Rows are points. Each copy is the shape, with its points in the same order, turned, moved and blurred by noise. Some copies are also mirrored. Which?

Shape (6 x 3):
[[+0.15,+0.01,+0.16],
[-0.09,+0.04,+0.42],
[+0.52,+0.19,-0.22],
[-0.15,+0.31,+0.11],
[-0.13,-0.19,+0.28],
[-0.24,+0.30,-0.02]]
Copy 1:
[[+0.06,-0.27,+0.26],
[-0.29,-0.22,+0.30],
[+0.60,-0.12,+0.35],
[-0.12,+0.13,+0.31],
[-0.25,-0.32,+0.05],
[-0.08,+0.23,+0.18]]
Copy 1 is: only turned
Copy 2 (6 x 3):
[[+0.13,+0.31,-0.01],
[+0.32,+0.19,+0.28],
[-0.26,+0.61,-0.25],
[-0.10,+0.18,+0.35],
[+0.32,+0.01,+0.05],
[-0.20,+0.05,+0.31]]
Copy 2 is: only turned
Copy 3, 6 rows:
[[-0.29,-0.09,+0.15],
[-0.45,-0.21,-0.15],
[-0.15,+0.26,+0.54],
[-0.30,+0.16,-0.20],
[-0.23,-0.37,-0.08],
[-0.14,+0.21,-0.25]]
Copy 3 is: only turned
Copy 4 (6 x 3):
[[+0.20,-0.05,+0.24],
[+0.19,-0.37,+0.20],
[+0.16,+0.50,+0.46],
[-0.17,-0.22,+0.38],
[+0.18,-0.27,-0.07],
[-0.30,-0.16,+0.29]]
Copy 4 is: only turned

Shape (9 x 4):
[[+0.27,-0.04,+0.24,-0.03],
[+0.18,-0.10,+0.49,-0.42],
[+0.11,-0.09,-0.30,+0.21],
[-0.12,+0.03,-0.13,+0.34],
[-0.19,+0.00,-0.23,+0.30],
[-0.19,+0.10,-0.15,-0.62],
[+0.07,-0.13,+0.04,+0.31],
[-0.25,-0.08,-0.33,+0.13],
[+0.16,+0.49,-0.15,+0.10]]
Copy 1:
[[+0.15,+0.07,-0.22,+0.13],
[-0.05,+0.19,+0.06,+0.58],
[-0.13,-0.08,-0.15,-0.40],
[+0.07,-0.34,+0.03,-0.35],
[-0.04,-0.34,+0.08,-0.40],
[-0.66,-0.16,+0.06,+0.36],
[+0.14,-0.04,+0.03,-0.29],
[-0.22,-0.24,+0.13,-0.37],
[-0.09,-0.43,-0.42,-0.09]]
Copy 1 is: only turned
Copy 2, 9 rows:
[[+0.22,+0.38,-0.08,-0.14],
[+0.47,+0.09,-0.31,-0.39],
[-0.28,+0.30,-0.04,+0.20],
[-0.09,+0.19,+0.16,+0.33],
[-0.21,+0.09,+0.12,+0.38],
[+0.11,-0.19,-0.69,+0.11],
[-0.05,+0.27,+0.19,+0.05],
[-0.26,-0.05,-0.02,+0.35],
[+0.17,+0.50,-0.21,+0.45]]
Copy 2 is: mirrored
Copy 3:
[[+0.34,+0.03,-0.04,+0.22],
[+0.38,-0.22,+0.33,+0.31],
[-0.04,+0.21,-0.34,-0.14],
[-0.22,+0.19,-0.38,+0.11],
[-0.32,+0.20,-0.34,+0.00],
[-0.16,-0.55,+0.13,-0.17],
[+0.01,+0.33,-0.20,+0.14],
[-0.41,+0.14,-0.20,-0.08],
[+0.09,-0.20,-0.58,+0.08]]
Copy 3 is: mirrored

Shape:
[[-0.10,+0.35,+0.10,-0.15,+0.15,-0.19],
[+0.00,-0.16,-0.27,+0.18,-0.12,+0.22],
[-0.01,-0.09,+0.20,-0.30,-0.16,+0.24],
[-0.62,-0.17,+0.23,+0.00,+0.51,+0.10],
[+0.18,-0.21,+0.36,-0.27,+0.61,+0.18],
[+0.19,-0.11,+0.01,-0.20,-0.08,-0.21],
[+0.08,+0.03,+0.03,-0.07,-0.15,-0.21],
[-0.23,-0.03,-0.24,+0.62,+0.29,+0.25],
[+0.21,-0.14,-0.14,-0.06,-0.02,-0.02],
[-0.26,-0.06,+0.12,-0.37,-0.16,-0.03],
[-0.15,+0.35,-0.24,-0.28,+0.07,-0.38],
[-0.32,+0.06,+0.73,+0.26,+0.00,+0.26]]
Copy 1:
[[+0.11,+0.27,-0.06,-0.06,+0.21,-0.30],
[+0.03,-0.25,-0.14,-0.16,-0.08,+0.30],
[-0.26,+0.28,-0.14,+0.17,-0.15,+0.17],
[-0.36,-0.20,+0.25,+0.32,+0.29,-0.29],
[+0.02,-0.02,-0.12,+0.73,-0.11,-0.21],
[+0.01,+0.09,-0.34,-0.12,-0.28,-0.15],
[+0.03,+0.12,-0.18,-0.23,-0.16,-0.15],
[+0.19,-0.59,+0.28,-0.05,+0.22,+0.15],
[+0.10,-0.10,-0.33,-0.01,-0.15,+0.04],
[-0.39,+0.23,-0.15,-0.12,-0.02,-0.06],
[+0.05,+0.19,-0.36,-0.29,+0.33,-0.38],
[-0.15,+0.19,+0.70,+0.15,-0.16,-0.04]]
Copy 1 is: mirrored
Copy 2:
[[+0.02,-0.04,-0.47,-0.16,-0.40,-0.30],
[-0.14,-0.22,+0.05,-0.10,+0.08,+0.16],
[+0.22,+0.04,-0.32,+0.02,-0.20,+0.34],
[+0.10,-0.44,-0.85,+0.17,+0.20,-0.19],
[+0.19,-0.40,-0.52,+0.60,-0.45,+0.04],
[-0.09,+0.19,-0.14,+0.18,-0.30,-0.04],
[+0.04,+0.15,-0.10,+0.01,-0.22,-0.12],
[-0.07,-0.70,-0.05,-0.11,+0.27,-0.26],
[-0.13,-0.05,-0.02,+0.13,-0.23,+0.06],
[+0.07,+0.21,-0.51,-0.04,-0.08,+0.14],
[-0.31,+0.13,-0.47,-0.28,-0.39,-0.31],
[+0.82,-0.26,-0.43,+0.00,+0.14,-0.09]]
Copy 2 is: mirrored
